Every row gives one point. Each copy is the shape, with its points in the same order, turned, moved and blurred by noise. Is it also mirrored, or only turned?

Shape:
array([[ 0.89, -1.44],
       [ 0.36,  0.82],
       [ 2.09,  0.69],
       [ 0.18, -2.39],
       [ 0.09,  1.74],
       [-0.93, -2.21]])
Copy 1:
array([[ 0.88, -1.01],
       [ 0.34,  1.20],
       [ 2.05,  1.11],
       [ 0.10, -1.97],
       [ 0.02,  2.15],
       [-0.89, -1.81]])
Copy 1 is: only turned
Copy 2:
array([[-2.17,  0.66],
       [ 0.37,  1.49],
       [-0.65,  2.72],
       [-2.45, -0.59],
       [ 1.32,  1.67],
       [-1.57, -1.10]])
Copy 2 is: mirrored

Shape:
array([[ 1.04, -0.15],
       [-4.32, -1.31],
       [-0.85, -1.17],
       [ 0.22, -0.13],
       [ 1.17,  1.13],
       [ 0.25,  0.36],
       [-0.34, -0.12]])
Copy 1:
array([[ 0.48,  0.79],
       [-3.75, -2.57],
       [-1.58,  0.09],
       [ 0.02,  0.12],
       [ 1.38, -0.10],
       [ 0.44, -0.59],
       [-0.57, -0.19]])
Copy 1 is: mirrored
Copy 2:
array([[-0.53,  1.02],
       [ 3.08, -3.14],
       [ 1.27, -0.16],
       [-0.15,  0.30],
       [-1.68,  0.52],
       [-0.52,  0.16],
       [ 0.13, -0.16]])
Copy 2 is: only turned
Copy 3:
array([[ 1.14,  0.08],
       [-3.77,  2.64],
       [-0.39,  1.37],
       [ 0.44,  0.07],
       [ 0.88, -1.36],
       [ 0.30, -0.22],
       [-0.21,  0.40]])
Copy 3 is: mirrored
Copy 4:
array([[-1.36, -0.23],
       [ 0.67,  5.07],
       [-1.52,  1.84],
       [-0.82,  0.48],
       [-0.45, -0.88],
       [-0.52,  0.36],
       [-0.39,  1.05]])
Copy 4 is: only turned

Shape:
array([[-0.28, -1.94, -0.62],
       [ 2.47, -0.89, -1.59],
       [ 0.37,  2.03, -0.10],
       [-2.56, -0.89,  0.07],
       [ 2.04,  2.21, -0.98],
       [-1.65, -0.62,  0.01],
       [ 0.17,  0.15,  1.49]])
Copy 1:
array([[-1.83, -1.00,  0.59],
       [-0.73, -2.98, -1.79],
       [ 1.33,  0.47, -1.94],
       [-1.64,  1.73,  1.14],
       [ 1.21, -0.89, -2.96],
       [-1.11,  0.94,  0.62],
       [ 1.15, -0.13,  0.53]])
Copy 1 is: only turned
Copy 2:
array([[-1.03,  0.10, -2.15],
       [ 1.73,  1.36, -1.28],
       [ 0.48, -1.13,  1.38],
       [-2.87, -1.39, -0.94],
       [ 1.97, -0.03,  1.59],
       [-1.91, -1.14, -0.80],
       [ 0.31, -2.35, -0.72]])
Copy 2 is: only turned
Copy 3:
array([[ 1.19, -0.77, -0.28],
       [-0.59, -1.22,  2.19],
       [-1.91,  1.40, -0.52],
       [ 1.32, -0.26, -2.88],
       [-2.76,  0.99,  1.04],
       [ 1.01,  0.11, -1.98],
       [ 0.60,  1.66, -0.40]])
Copy 3 is: mirrored

Shape:
array([[ 0.72,  0.33,  0.55],
       [-2.04,  1.42, -0.47],
       [-0.88,  1.37,  1.39],
       [ 0.77,  0.44,  1.73],
       [ 0.13, -0.18,  0.33],
       [ 1.41, -2.58, -1.16],
       [-2.00, -2.73,  1.83]])
Copy 1:
array([[-0.09,  0.14, -0.31],
       [-2.70, -0.88, -1.16],
       [-1.38,  0.74, -1.09],
       [ 0.21,  1.49, -0.59],
       [-0.25,  0.69,  0.50],
       [ 1.21, -0.69,  3.04],
       [-2.88,  2.20,  2.79]])
Copy 1 is: only turned
Copy 2:
array([[-0.75, -0.36,  0.23],
       [ 0.34,  2.58,  0.92],
       [-1.53,  1.63,  0.27],
       [-1.86, -0.15, -0.26],
       [-0.27, -0.13, -0.24],
       [ 1.83, -2.16, -1.28],
       [ 0.13,  1.05, -3.82]])
Copy 2 is: only turned
Copy 3:
array([[-0.65,  0.60,  0.86],
       [ 1.87,  1.68, -0.23],
       [ 0.12,  2.46,  0.34],
       [-1.53,  1.51,  0.90],
       [-0.59,  0.42,  0.21],
       [-1.26, -2.57, -0.39],
       [-1.22,  0.92, -3.35]])
Copy 3 is: only turned
Copy 4:
array([[ 0.40, -0.78, -0.88],
       [-1.27,  1.81, -0.53],
       [-1.67, -0.29, -1.32],
       [-0.74, -1.96, -1.02],
       [ 0.01, -0.71, -0.02],
       [ 2.84, -1.57,  1.23],
       [-1.41, -1.88,  2.82]])
Copy 4 is: mirrored

Shape:
array([[-1.82, -1.52,  0.02, -4.08],
       [-0.11,  0.93,  0.10,  2.05],
       [ 1.20, -0.43,  0.85,  0.62],
       [-0.20, -1.24,  1.14,  1.82],
       [ 0.78, -0.96, -0.61,  1.13],
       [-1.16, -1.92, -0.27, -1.73],
       [ 0.70, -0.24,  1.11,  1.39]])
Copy 1:
array([[-2.87,  4.21, -0.04, -0.98],
       [ 1.77, -0.54,  0.19, -0.55],
       [-0.12, -0.49,  1.57, -1.76],
       [ 1.16,  0.34,  2.58, -0.47],
       [-0.31, -0.66,  1.28, -0.06],
       [-1.77,  2.43,  0.87,  0.09],
       [ 0.97, -0.40,  1.43, -1.44]])
Copy 1 is: only turned
Copy 2:
array([[-0.51,  2.67,  2.94, -2.66],
       [-0.41, -1.12, -1.38,  0.65],
       [-0.23, -1.52,  0.95,  0.59],
       [-1.65, -0.77,  0.22,  1.55],
       [-1.26, -1.82,  0.21, -0.29],
       [-1.55,  1.10,  1.88, -1.50],
       [-0.45, -1.57,  0.29,  1.21]])
Copy 2 is: only turned
Copy 3:
array([[-0.03, -2.63,  0.13, -4.25],
       [-0.09,  0.54, -0.19,  2.00],
       [-1.05, -1.37,  0.39,  1.11],
       [ 0.27, -2.02, -1.17,  1.79],
       [ 0.37, -0.96,  1.00,  1.57],
       [ 1.17, -2.30,  0.29, -1.95],
       [-0.62, -1.40, -0.22,  1.70]])
Copy 3 is: only turned

Shape:
array([[-1.77,  0.03, -1.49, -1.44],
       [ 1.97, -0.27,  0.59,  1.52],
       [ 3.75, -0.56,  0.05, -0.53],
       [-1.55,  0.69,  0.34,  1.98],
       [-0.26,  1.21, -2.60,  0.43],
       [ 1.11,  1.16, -0.77, -1.74],
       [ 0.02, -0.06, -0.65, -2.80],
       [-1.52, -0.71,  0.32,  0.97]])
Copy 1:
array([[-0.52, -0.17, -2.47, -0.04],
       [ 1.36,  0.88,  2.24,  0.73],
       [ 2.57,  0.03,  1.58,  2.96],
       [-1.09,  1.07,  0.92, -1.55],
       [-0.72,  2.24, -1.21,  1.14],
       [-0.13, -0.42, -0.56,  2.59],
       [ 0.56, -1.45, -1.86,  1.61],
       [ 0.15,  0.28,  0.09, -1.74]])
Copy 1 is: mirrored
Copy 2:
array([[-2.53, -0.57,  0.85,  0.67],
       [ 1.59,  1.72, -1.35,  0.56],
       [ 1.31,  0.46, -3.13,  2.20],
       [-0.05,  1.69,  1.24, -1.51],
       [-2.57,  1.98, -0.56,  0.41],
       [-1.51, -0.53, -2.15,  0.60],
       [-1.72, -1.76, -0.93,  1.31],
       [ 0.08,  0.71,  1.70, -0.13]])
Copy 2 is: only turned
Copy 3:
array([[-0.03, -0.88, -2.25,  1.45],
       [-0.42,  1.39,  1.08, -2.07],
       [ 0.74,  3.58,  0.37, -1.06],
       [-1.84, -1.75,  0.17, -1.07],
       [-1.56,  0.38, -2.55, -0.63],
       [-0.82,  2.17, -1.07,  1.22],
       [ 0.70,  1.10, -1.42,  2.05],
       [-0.14, -1.82,  0.20, -0.75]])
Copy 3 is: mirrored

Shape:
array([[-3.34,  2.87,  0.82, -1.79,  1.59, -1.15],
       [ 1.17,  0.58, -0.13, -1.22, -1.26,  0.65],
       [ 0.65, -2.22,  0.28,  1.30,  1.92, -0.01],
       [ 1.19,  0.51, -2.34,  0.07,  0.85, -0.70],
       [ 1.39, -0.51,  1.23,  0.85,  1.10,  3.48],
       [-0.83, -0.15, -0.53,  0.30,  2.82, -0.62],
       [-1.29,  0.23, -1.03, -0.70, -0.12, -0.04],
       [ 0.57, -1.25,  1.80, -0.79, -0.20,  2.57],
       [-1.66, -0.26, -0.62,  0.04, -1.34, -0.31],
       [ 0.54,  2.17,  3.39,  1.92, -0.81,  0.62],
       [ 0.17,  0.47,  1.03,  2.45,  0.87, -2.00],
       [-1.92, -0.70,  0.23,  1.60, -2.01, -0.54]])
Copy 1:
array([[ 3.47,  0.35, -0.39,  1.82,  0.36,  2.60],
       [ 0.23, -1.75, -0.47, -1.83,  0.24, -0.04],
       [-2.45, -0.55,  1.73,  1.55,  0.22, -0.59],
       [-1.15, -2.15, -1.66,  1.06,  1.50, -0.22],
       [-2.43, -0.46,  0.80, -1.16, -2.82,  0.05],
       [-0.79, -0.64,  0.31,  2.74,  0.60,  1.10],
       [ 0.28,  0.19, -0.68,  0.02,  1.44,  0.90],
       [-1.10, -0.29,  2.00, -1.84, -1.38,  0.58],
       [ 0.53,  0.95, -0.29, -0.53,  1.81, -0.55],
       [ 1.86, -0.08,  0.23, -0.14, -3.14, -2.24],
       [ 0.39, -0.46,  0.33,  2.66, -0.32, -2.34],
       [ 0.54,  2.06,  0.10, -0.40,  1.38, -1.94]])
Copy 1 is: only turned
Copy 2:
array([[ 2.06,  1.85, -0.04, -3.20,  1.33,  0.02],
       [-0.21,  0.57,  1.55,  2.15, -0.16, -0.19],
       [-0.18, -2.17, -2.48,  1.70,  1.10,  0.25],
       [-0.19, -2.19,  0.33,  0.42, -0.81, -1.89],
       [ 0.41,  1.29, -2.46,  4.08,  0.23, -0.72],
       [ 1.06, -1.52, -1.92, -0.32,  0.85, -0.69],
       [ 1.41, -0.31,  0.36, -0.08, -0.58,  0.51],
       [ 1.03,  1.09, -0.66,  3.70,  0.94,  0.84],
       [ 0.20, -0.49,  0.30, -0.13, -1.27,  2.03],
       [-2.72,  3.24, -1.40,  0.96,  0.28,  0.47],
       [-2.40, -0.75, -1.96, -0.81,  0.28,  0.24],
       [-0.68, -0.35, -0.52,  0.08, -2.07,  3.38]])
Copy 2 is: only turned

Shape:
array([[ 0.46, -0.10,  0.86, -0.54,  0.45, -0.01,  0.33,  2.31],
       [ 1.09, -0.92, -0.02,  0.78,  0.48,  0.23,  0.67,  2.59],
       [ 1.80, -0.78, -1.20,  1.01,  0.50,  2.13,  0.09,  1.45],
       [-0.27, -1.76, -2.29, -1.00,  1.83,  2.39,  1.90, -2.47],
       [ 0.25,  0.99, -0.86, -0.44,  0.17,  1.44,  1.66, -3.02],
       [-0.49,  0.09, -0.34,  0.33, -0.91, -0.29, -1.34,  2.49],
       [ 0.63,  0.00,  0.45, -0.86,  1.25, -1.32,  0.25,  0.38],
       [-0.72, -0.59, -0.09,  0.58,  2.18,  1.96,  0.15, -2.82],
       [-0.44, -1.48, -1.07,  0.63,  0.24,  0.09,  1.40, -2.11],
       [ 1.11,  1.10, -1.50,  1.30,  0.94, -1.19, -1.23,  1.46],
       [-1.11, -0.05,  0.31,  2.38,  1.37,  0.37,  2.24,  1.70],
       [-0.67,  1.56, -3.73, -3.69,  0.96,  0.80, -0.53, -2.86]])
Copy 1:
array([[ 0.96, -0.85,  1.14,  1.14, -0.19, -0.92,  0.91,  1.13],
       [ 0.64, -0.40,  0.38,  1.89,  0.18, -0.23,  2.08,  1.44],
       [ 0.56,  1.90, -0.40,  1.93, -0.30,  1.02,  1.59,  0.99],
       [ 1.26,  3.64, -2.02, -2.87, -0.12, -0.01,  0.17,  1.04],
       [-1.35,  2.16, -1.44, -1.96, -1.42, -1.33, -0.64, -0.34],
       [ 0.70, -1.89, -0.36,  2.39,  0.32,  0.35, -0.05,  0.89],
       [ 0.99, -1.32,  0.06, -0.73, -1.06, -0.63,  1.56,  0.40],
       [ 1.30,  2.57, -1.69, -1.74, -0.37, -0.98,  0.25, -1.66],
       [-0.77,  1.26, -1.51, -1.68,  1.20, -0.32,  0.28,  0.58],
       [ 0.22, -1.59, -2.19,  2.02, -1.12,  0.30,  1.91,  0.28],
       [ 0.32,  0.55, -1.19,  1.45,  1.61, -3.09,  2.52,  0.97],
       [ 1.15,  1.03, -3.37, -2.82, -3.88,  0.37, -2.47,  1.70]])
Copy 1 is: only turned
Copy 2:
array([[ 0.14, -0.53,  1.34, -0.02,  0.60,  0.35, -0.85,  1.85],
       [ 1.04, -1.49,  1.23, -0.37, -0.05, -0.62, -1.58,  1.51],
       [ 0.54, -1.54, -0.06, -0.24, -2.45, -0.56, -1.58,  1.69],
       [ 0.30,  2.25, -1.59,  0.26, -3.43,  0.59, -2.15, -1.48],
       [-0.02,  1.68, -2.64, -1.35, -2.01,  1.46, -0.03, -0.16],
       [ 0.32, -1.65, -0.50,  1.25,  1.24, -0.73, -0.54,  2.35],
       [ 0.47,  0.75,  0.96,  0.03,  0.35, -0.18,  0.67,  0.50],
       [-0.92,  0.05, -1.47,  0.40, -2.60,  1.46, -0.06, -2.03],
       [ 0.28,  0.77, -1.99, -0.79, -0.92, -0.45, -1.01, -1.64],
       [ 2.07, -1.62, -0.27,  0.81, -0.51, -1.08,  1.26,  1.75],
       [ 2.15, -2.13,  0.33, -0.58,  0.47,  1.59, -1.81, -0.60],
       [ 0.55,  4.25, -3.28,  2.43, -2.54,  0.84,  0.66,  1.27]])
Copy 2 is: only turned
Copy 3:
array([[-0.14, -1.46, -1.34, -0.86,  0.62,  0.19, -2.08,  0.88],
       [-1.01, -1.56, -0.63, -1.69,  1.22, -1.08, -2.12,  0.51],
       [-1.40, -2.44, -0.03, -1.39,  0.92, -1.28, -0.37,  2.23],
       [ 2.16,  0.00, -0.77, -2.27,  1.08, -1.25,  2.87,  3.07],
       [ 2.59, -0.38,  0.09, -0.98, -0.80, -1.04,  1.99,  1.93],
       [-0.71, -1.04,  0.13,  0.54,  1.59,  1.01, -1.87,  0.39],
       [ 0.26, -0.18, -1.91, -1.08, -0.32, -0.08, -0.62, -0.29],
       [ 1.87, -1.46, -0.02, -2.97, -0.19,  0.80,  2.61,  1.41],
       [ 1.62,  0.41,  0.72, -2.06,  0.44, -1.32,  1.72,  0.23],
       [-2.46,  0.00,  0.15, -0.16, -1.06,  0.22, -0.80,  0.69],
       [ 0.51, -0.44,  1.24, -3.26,  0.49, -0.14, -2.56,  1.43],
       [ 1.67,  1.76, -1.70,  1.48,  0.02,  0.88,  3.80,  3.34]])
Copy 3 is: mirrored

Shape:
array([[-1.73,  1.90,  2.46,  0.66,  0.98,  0.58, -2.84, -0.90],
       [-0.33,  1.42,  0.85, -1.37,  0.92,  0.14, -0.03, -1.77],
       [ 0.37, -1.36, -1.15,  0.20,  3.03, -0.61,  0.86,  1.85],
       [-0.87, -1.85, -1.08, -1.93,  1.58, -0.82,  1.38,  0.17],
       [-1.64, -0.21,  1.04, -1.93, -1.28, -1.06,  1.54, -0.85],
       [-0.08,  2.34, -0.28,  0.58,  1.00,  0.87, -0.22,  0.38],
       [-0.45, -2.17, -0.83, -0.34,  2.55,  0.24,  0.48,  0.93],
       [-1.20, -2.64,  0.01,  0.01,  1.23,  0.14,  0.92, -0.89],
       [ 0.50,  0.15, -0.05,  0.33, -2.04, -0.12, -0.03,  1.81],
       [-0.91, -0.10,  1.40,  0.75, -2.27, -2.98, -1.57, -1.66],
       [-1.67, -0.65, -0.96, -1.47, -2.94, -1.45,  0.78,  0.40],
       [-2.61, -0.08, -3.15,  0.32,  2.81, -0.40,  0.65,  0.89],
       [ 0.02, -1.67, -1.56, -2.45, -0.40, -0.46,  0.97, -2.53],
       [-0.35,  0.88,  0.96,  1.21,  2.07,  0.28,  0.18, -2.52]])
Copy 1:
array([[-2.38, -1.06,  0.10, -2.81,  0.04, -1.02, -2.20,  0.20],
       [ 0.38, -0.19, -1.02, -2.25,  1.47,  0.11, -0.41,  0.13],
       [ 2.54, -0.50,  2.14,  2.02,  0.15, -1.53, -1.07,  1.07],
       [ 2.43,  1.54,  0.49,  1.35,  1.34,  1.08, -1.34,  1.11],
       [-0.54,  1.86,  0.79, -0.66,  1.21,  2.25,  0.10,  0.30],
       [ 0.85, -1.58, -0.20, -0.87, -0.10, -0.73, -0.33, -1.30],
       [ 2.05,  0.82,  0.95,  1.61,  0.50, -1.51, -1.81,  1.00],
       [ 0.33,  2.37,  0.18,  1.03,  1.20, -1.06, -1.35,  1.44],
       [ 0.06,  0.51,  1.47,  0.01, -2.35,  0.50,  0.79, -0.30],
       [-3.86,  0.39, -0.08, -0.89, -0.66,  0.88,  1.35,  2.54],
       [-0.57,  1.87,  0.42,  0.88, -1.01,  3.22,  0.07,  0.01],
       [ 1.17, -1.25, -0.46,  3.41,  1.20, -0.03, -2.66, -0.18],
       [ 1.45,  2.62, -1.58,  0.14,  0.80,  1.63,  0.04,  2.05],
       [-0.44, -0.33, -1.39, -1.23,  1.95, -2.10, -0.19,  0.51]])
Copy 1 is: mirrored
Copy 2:
array([[-0.52,  1.78, -1.22,  1.47, -3.83,  1.77,  1.22,  0.72],
       [-2.04, -1.09, -1.10,  0.46, -1.94,  0.31,  1.24,  0.51],
       [ 2.19, -0.65, -2.64, -0.37, -0.41, -3.15,  0.26,  0.34],
       [ 0.04, -1.74, -1.65, -2.23, -1.12, -2.52,  0.44,  1.57],
       [-2.11, -1.40,  0.27, -1.25, -1.28, -0.39, -0.46,  2.92],
       [-0.34,  0.50, -2.49,  1.14, -0.44,  0.66,  0.31, -0.14],
       [ 1.78, -1.66, -2.50, -1.40, -1.50, -2.30, -0.09,  0.48],
       [ 0.32, -1.45, -1.12, -1.77, -2.84, -2.02, -1.17,  0.51],
       [ 1.05,  0.38,  0.05, -0.65,  0.77,  1.07, -1.01,  1.22],
       [-1.45,  2.33,  2.64, -0.91, -2.09,  0.00, -0.11,  1.07],
       [-1.38,  0.23,  0.41, -3.03,  0.32,  0.28, -0.90,  3.00],
       [-0.15,  1.01, -4.78, -1.76, -0.65, -2.86, -0.23,  0.77],
       [-2.07, -2.22, -0.20, -3.18, -1.10, -1.05,  0.38, -0.07],
       [-1.60, -0.17, -1.27,  1.28, -3.15, -1.00, -0.17, -1.03]])
Copy 2 is: mirrored
Copy 3:
array([[-0.79, -0.97, -2.31,  0.77,  2.50,  2.75,  0.21,  2.29],
       [ 0.49,  0.24, -1.19,  1.85,  2.60,  0.84,  0.63, -0.92],
       [ 1.76,  0.91,  1.89, -2.37,  1.66, -0.19, -1.70, -0.73],
       [ 0.62,  0.38,  2.53, -0.26,  1.59, -0.14,  0.59, -1.82],
       [-0.02, -1.02,  1.07,  2.70,  0.66,  1.30,  0.13, -1.80],
       [-0.38,  0.97, -1.67,  0.68,  1.95, -0.40, -1.51,  0.55],
       [ 1.11,  1.05,  2.39, -1.48,  1.63,  0.37, -0.20, -0.10],
       [ 0.72,  1.41,  2.17, -0.48,  0.82,  1.95,  0.46, -0.78],
       [ 0.89, -0.53, -0.30,  1.55, -1.40, -0.52, -1.73,  0.58],
       [ 0.32, -2.41, -1.68,  0.94, -1.52,  2.64,  0.70, -1.08],
       [-0.79, -1.53,  1.22,  2.19, -1.75, -0.33,  0.01, -1.72],
       [-2.14,  0.76,  1.49, -2.50,  1.83, -0.56, -0.83, -1.12],
       [ 0.59,  0.97,  1.11,  1.24,  0.08,  0.18,  2.60, -2.94],
       [ 0.04,  1.51, -1.66,  0.08,  2.36,  2.75, -0.27, -0.73]])
Copy 3 is: mirrored
Copy 4:
array([[-2.72, -1.78,  0.36,  2.60,  2.32,  1.36,  0.37,  1.27],
       [-0.89, -1.00,  0.19, -0.44,  0.29,  2.51, -0.11,  1.54],
       [ 1.85,  1.56,  0.06,  1.70, -1.73, -0.29, -2.07,  1.34],
       [ 0.91, -0.09, -0.61, -0.87, -1.93,  0.04, -2.14,  0.47],
       [ 0.00, -1.04, -0.24, -2.40,  1.19,  0.97, -1.38, -0.43],
       [-0.49,  1.19, -0.31,  0.95,  1.36,  1.25,  0.00,  2.76],
       [ 0.45,  1.02, -0.61,  1.38, -2.07, -0.24, -1.69,  0.19],
       [-0.84,  0.69,  0.09,  0.05, -1.51,  0.33, -1.68, -1.21],
       [ 1.27,  1.10, -0.27, -0.32,  2.21, -0.99,  0.87,  0.43],
       [-1.29, -1.51,  3.09, -1.06,  2.39, -0.88,  0.38, -0.51],
       [ 0.17, -0.36, -0.48, -3.12,  1.49, -1.74, -0.43, -0.08],
       [-1.19,  1.58, -0.87,  0.47, -1.40, -1.36, -3.27,  2.95],
       [-0.53, -0.26,  0.34, -3.13, -2.23,  0.72,  0.02,  0.03],
       [-1.97,  0.76,  1.70,  1.01,  0.05,  2.78, -0.86,  1.00]])
Copy 4 is: only turned
